Each row is a point. Any point is a mix of the corners, with weights that add up to 1. It lies inside the corners' shape when no weight is negative. Is each point inside? If not, which corners have a negative weight?
(in the rows, 128 means zero)

Corners:
(1): [143  80  91]
(2): [121 181 108]
(3): [116 200 185]
(4): [181  75  91]
Points:
[127 176 165] -> inside
[157 131 122] -> outside (1)
[127 183 139] -> outside (1)
[121 186 156] -> inside
[154  80  81] -> outside (3)
[139 108 109] -> inside

Corners:
(1): [ 29 125 116 146  81 108  84 170]
(2): [ 84  64  32 123 161 121 153 110]
(3): [154  93  74 208 108 109 154 146]
(4): [123 174  87 147 113 201 161 111]
(5): [ 94 133 160 188 162  73 182 148]
(6): [149 150 199 107  81 192 142 133]
(7): [120 134 100 137 156 235 104 104]
(8): [175 133 127  81 142 131 126  99]
(9): [137  97 103 128 143  37 154 202]
Points:
[131 126 145 120 131 138 129 117] -> outside (4, 9)
[140 159 134 149 118 197 129 108] -> outside (2, 9)
[ 91 110  72 161 143 104 149 109] -> outside (6, 7, 9)
[163 127  83 112 139 208 130  80] -> outside (1, 5, 9)
[138 139 156 119 108 179 135 127] -> inside

Corners:
(1): [ 95  82 107 130 120 118  97 196 131  70 111  85]
(2): [146  87 183  88  72  69 176 108 122 195 151 110]
(3): [172 124 120 128 120 171 129 105 125  65 139 152]
(4): [112 112  83 194 195 165 153 102  63 103 156  83]
(5): [107 125 153 160 158 140  60  81  78 175  93 185]
(6): [125  82 120 108 198 193 124  60 181  71 113  95]
(7): [126 175 145 173 175 214  43 124 125  73 160 208]
(8): [ 89 108 170 146  85 117 174  92  95 108 100  74]
(9): [107 217  78 126 175 113  31 126 186 157 127 249]
(10): [142  90 166 164  67 160 100  98  77 172 159 107]
(11): [105  81 172 146  82 112  89  93 120 112 130 168]
(12): [ 92  84 118 167 107 148 140 167 115 135 127 101]
(13): [186 126 171 143  88  98 131 141 183 111 147 141]
Points:
[115  97 171 138  89 111 117  94 130 168 119 141] -> outside (1, 3, 4, 7)
[123 124 130 163 133 155 118 121 151  98 145 129] -> outside (1, 2, 3, 5)
[115 113 125 161 143 148 114 119 106 111 136 126] -> inside
[119 125 121 136 131 127 109 119 136 133 129 147] -> outside (7)

Corners:
(1): [225 136  79 141 176 147 130 131 176  78  87  66 152  87  55 148 168 138]
(2): [140  22 151 115 124 216 155  55 111 126  47  99 164 138 121  95  90  96]
(3): [ 70  88 141 155 126 129  94 123 188 111 133 109 200 161 126  93  70 115]
(4): [ 46 158 149 154 158 108 135  46 127 161 142  76 115 130 142  82 105 114]
(5): [155 182 131  84  80 135 191  76 178 151 125 190 104 191 113 109 105 142]
(6): [ 91 131  88  56   8  83  69  61 179 112 139 107 179 110 188 143  70  96]
(7): [121 191 136 145 168 133 153 224 148 118 147 168 162 122  45  31 176 123]
(8): [135 180 101 110 117 106 131 123 121 146 122 108 171 149 189 128 100  39]
(9): [116  94 170 152 146  92 129  80  62 127 166 129 140 132  88 128 143  68]
(10): [152 216 113 138 122 139 111 223 201 196  93 140  63 115 108  65  62 172]
(11): [186 142  86 131 179 144 116 131 135 135  74 108 172  93 154 138  97 189]
(12): [ 98 172 138 102 187  71 164 128 115 111 105  90 179 102  61 195 150 132]
(13): [107 156 138 202 152 147 152 119  98 116 138  56 161  98 204 132  71 132]
(14): [108 135 111  54 107 104 206  95 173 186 174 127  92 100 167 182  64  67]
(15): [139 106  92  97  76 138 151  87 139 192 125 133 111 144 146 163 136 113]
(16): [184 137 185 122 167 131  92 155 167 156 170  41 100 130 225 166 149  74]
(17): [122 111 153  90 132  95 116 143 133  94 116 137 105 212 165  98 166  81]
(18): [104 181 143 152 114 160 135  95 146 125  72 187  98 125  92 106 134 124]
(19): [ 93  79 225 213 154 122 213 105  85 167  30 178 118  90 170  79 173 158]
Points:
[142 141 153 127 157 129 165 132 137 153  96 146 106 122 100 111 160 136] -> outside (3, 6, 8, 13)
[142 141 107  79 106 115 135 107 150 148 133 122 134 135 123 134 123  97] -> outside (3, 13, 18, 19)
[133 140 141 126 125 140 145 108 145 140 113 126 126 136 137 118 118 116] -> inside
[139 141 133 129 132 132 137 128 142 131 106 127 140 124 133 125 124 119] -> outside (4)
[109 133 144 126 126 119 148  91 134 136 133 114 135 140 138 122 129  97] -> outside (10, 11)

Corners:
(1): [141 122 108 108  87 129  59  72 113  88  92 172 113 168 114 109 106  97
 135 165]
(2): [140 103 160 111 135 112  73  94 108 135 110 107 112 136 192 109 146  77
 107 161]
(3): [119 122 217 209 117 128  59 127 164  90 120 113 155 131 120  75 125  84
 211  68]
(4): [155 137 172 195  84 186 161 118  99 113  96  73 160  66  97 169 105 145
 137  68]
(5): [140 151 124 142  91 185  64  95 135  79 108 128 145 169 118  28 142 136
 132  94]
(6): [142 109 156 160 119 155 117  88 121  75  98 169 121 154 125 121 157  97
 144 133]
(7): [151 135 115 143 122 121 141 108 128 111  73 166 134 155 171 140 145 138
 147  91]
(8): [ 75 103 100 145  44 212 128 179 132 115 125 126  69 154 129  80 100 137
 174 249]
(9): [131 133 111 160  54 140 146 114 110  61 125 144 120 131 154 135  76 133
  66 130]
(10): [157 169 136 163 137 105  91 165  93  80 116  83 159 120 134 171 124 139
 161 123]
(11): [110  91 104 130 141  84 129  91 135  74 133 120 136 105 145 160 130  51
 140 175]
(12): [102 157 136 129 121 145 117  70 113 103  70 134 177 124 173 206 115 161
 130 103]
(13): [ 91 146 115 140 114 126 131  82  96  75  76 112 128 140 193 133  81 116
 114  47]
(14): [100 151 169 172  63 185 117 172 114 171  37  93 202 181 132 134 162 186
 125  80]
(15): [140  93 133 136 167  95 107 176 107 132  80 103 185 102 203 151 114  75
 149 169]
(16): [106 160  86 152  76 112  80 199  95 109 169 133 105 112 125  67 185 118
  89 111]
(17): [109 111 191 123 138 130 136 134 128 163 119 166 172 231 180 139 134 112
 123 105]
(18): [141 134 145 127 216  36 155 155 128 111 104 184  53 152 184  92 125 116
 137 152]
(19): [126 169 103  98  75 221  90 173 132  91  98  92  92 166 145  64 133  27
 126  98]
(20): [174 181 168 133  68 110 132 114  65  92 123 135 100 147 139 121 136 142
 120 205]
(21): [ 95 166 100 158 131 127 167 110 109 159 118 144 166 159 198 219 150  94
  69 115]
Points:
[127 138 138 147 107 131 108 119 117 101 106 136 133 140 146 124 133 117
 136 123] -> inside
[121 138 134 147  95 150 109 124 112 102 109 117 141 140 147 128 124 108
 125 127] -> outside (7, 18)
[127 143 134 147 117 128 118 153 116 117 107 121 133 145 145 114 136 114
 139 122] -> outside (2, 6, 9, 12)
[122 144 136 149  91 135 105 161 128 113 138 135 112 171 145  74 150 114
 121 142] -> outside (1, 4, 6, 12, 13, 15)
[113 145 134 165 101 154 121 140 119  97 112 110 138 123 139 127 123 122
 141 123] -> outside (1, 2, 7, 17)
[144 160 131 140 121 107  98 148 103 109 100 131 135 131 160 141 150 113
 123 137] -> outside (4, 5, 8, 11, 13, 17)

Corners:
(1): [142 132 156 134 176 229 106 101 188 112 145   7 101 188  95 133 133 110
 109 137]
(2): [167 199  99 130  99 117  86 149  77  33  53 151  86  87 147 149 138  81
 149  92]
(3): [169 154 160  57 108 152 124 103 139 100 176  67 149 171  69 118 150 145
  91 110]
(4): [153  94  87 199  97  68  72 109 129 106 182  85 148 164 128  75 153  51
 147 149]
(5): [131  98 133  72 195 180 106  63 226 129 139 132 172 116 119 156 166 129
 131 145]
(6): [125 125 152 183 134  69 128 143  59 185 114 137 163 144 185  78 135  37
 156 189]
(7): [181 152 130 122  78  93  55 139  89 113  43 156  81 108 154 171 115 156
 116 107]
(8): [177 130 109 194  76 120 134 126  81 179 137 151 182 111 182 113 167 120
  93 146]
(9): [105 122 112 166 120  82  99 104  64 186  88 145 159  86 111 125 140  65
  93 174]
(10): [145 131 155 157 113  86 120  89 134  94  69 162  20 122 140 192  85 114
  86  55]
(11): [147 188 167 185 123 122  81 138  92  90 103 159  57  63 117 209  78 119
 149 149]
(12): [159 106 144  58 196 188 105 125 222  87 107 139 200 161  47  81 108 148
  39  83]
(13): [116  93 112 182  78  73 115 118  71  96 146 142 144 126 174  54 171  96
  97 172]
(14): [ 94 162 142 148 120  92 102 215 102 162 157 114 105 125 167  69 158  48
 125 138]
(15): [129 132  50 191 117  38 143 156 103 156 163  96 123 120 163  51 114  87
  99 183]
(16): [144 160 153 160  75 164 108 131 121  72  80 168  24 106 110 150  96 129
 152  85]
(17): [122 102 133 106 187 141 130 143 166 113 113  98 130 206 116 160 131 141
 122  89]
(18): [138  72 125  40 200 191  71 113 156 111 136  92 147 166 109 159 101 124
 103  94]
(19): [170 124 119 112  90 109  96 189 103 112  67 193  66  71 169 198 131  57
 124 155]
(20): [183  90 127  33 232 195 137 111 191 106  97  85 146 135  63 117 187 160
  78  68]
(21): [157  87 148 101 163 179 112 121 189 116  94  64 169 129 130 183 110 117
 145  95]
Points:
[140 114 114 150 123 102 106 138 104 129 104 132 134 141 148 103 128 100
 117 115] -> outside (1, 3, 5, 11, 19)
[143 119 124 129 144 130 106 126 133 118 108 124 125 129 131 131 135 105
 115 122] -> outside (3)
[142 123 127 135 144 136 108 132 142 121 113 124 138 130 127 124 138 104
 115 136] -> outside (3, 10, 18)
[145 122 135 131 144 137 103 107 144 101 114 112 115 140 110 137 116 117
 118 114] -> outside (8, 14, 19)
[148 127 144 110 139 142  97 136 134  99  96 127 108 136 114 140 124 111
 114 102] -> outside (5, 8, 15)
[142 124 130 112 149 134 104 128 139 107 117 117 119 140 109 121 134 108
 104 119] -> outside (8, 21)
[149 130 138 114 138 140 106 126 139 109 122 118 129 135 110 131 123 118
 107 118] -> inside

Corners:
(1): [114  72 117  80  98 122  85 183 148 136 182 153 116 124 196 161 165 119
 108 130]
(2): [ 85  78  94 118 127  70 132 167 116  91 118 192 122  93 111 155 121 123
 126 133]
(3): [ 91 135  44  85 117 127  98 169  79 150 147 117 179 117 176 165 131 142
  87  79]
(4): [ 80  78 164 129 154 135 156 169 113 174 126 124 153  92 158 154 131 249
 183 107]
(5): [151 164  60 144 158 142  84 136 124 175 162 193 202 114 167 126 205 187
 105 110]
(6): [190 169  99 202 213 140 106 103 117 176 114 148 162  94 179 196 115 205
 150  67]
(7): [140  97 115  77 130  95 177  98 147 100 115 105 126 116 110 118  95  82
 110 194]
(8): [131 126  96 134  87 114 135 155 154 108 152 177 143 133 131 159 104 151
  78 132]
(9): [146 150 108 151 175 123  67  71 139 132 162 169 158 135 138 229 141 143
 148  82]
(10): [149 155 121 168 139 172  53  62 157 151 120 125 186 120 177 177 147 193
 130 108]
(11): [ 99  39  92  82 112  62 139 148 102 180 162 146 105 134 126 127 117  52
 108 156]
(12): [ 84 100 104 135  94 108 131 170  98  83 164 168 163 135 131 137 118  89
  86 118]
(13): [116 161 110 150 168  91 168 126 170 124  97 129 130 164  92  89 117  94
 127 202]
(14): [147 113 147 183 153 139 124  67 148 146 121 134 137 121 166 155 211 205
 217  92]
(15): [ 95  84 179 101 126  81 140 131  88 127  95 177  65 131 102 109 119  74
 106 153]
(16): [ 82  97 153 131 109 164 127  85 142 156 140 149 132  74 208 130 121 229
 208 100]
(17): [ 86  72  69  73 104 101 107 177 126  94 145 147 157 172 125  94 105 127
 144 156]
(18): [129  91 148 122 131 179 120 111 185 150 104 112 138  75 129 139 107 157
 181 100]
(19): [162 187 142 131 115  42 139 158 182 139  64  98 171 138  70 119  82  66
 129 159]
(20): [188 152 130 163 141  48 106  94 164  98  92  55 117 134  53  61  41  93
 121 156]
(21): [139 136 105 112 156  55 150 114 194 109  90 124 164 158 109  83  84  78
  88 124]
Points:
[114 109 110 112 135 117 127 137 132 134 134 138 137 127 135 123 110 128
 123 130] -> outside (2, 10, 14, 19)
[126 109 108 120 126 101 129 146 142 134 133 130 141 121 134 125 116 133
 127 134] -> outside (9, 10, 15)
[131 118 115 121 128 110 131 120 144 126 125 133 143 121 132 138 114 132
 122 140] -> inside
[121 111 114 114 122 116 116 134 133 139 137 140 145 118 147 140 111 134
 120 120] -> outside (2, 13, 14)
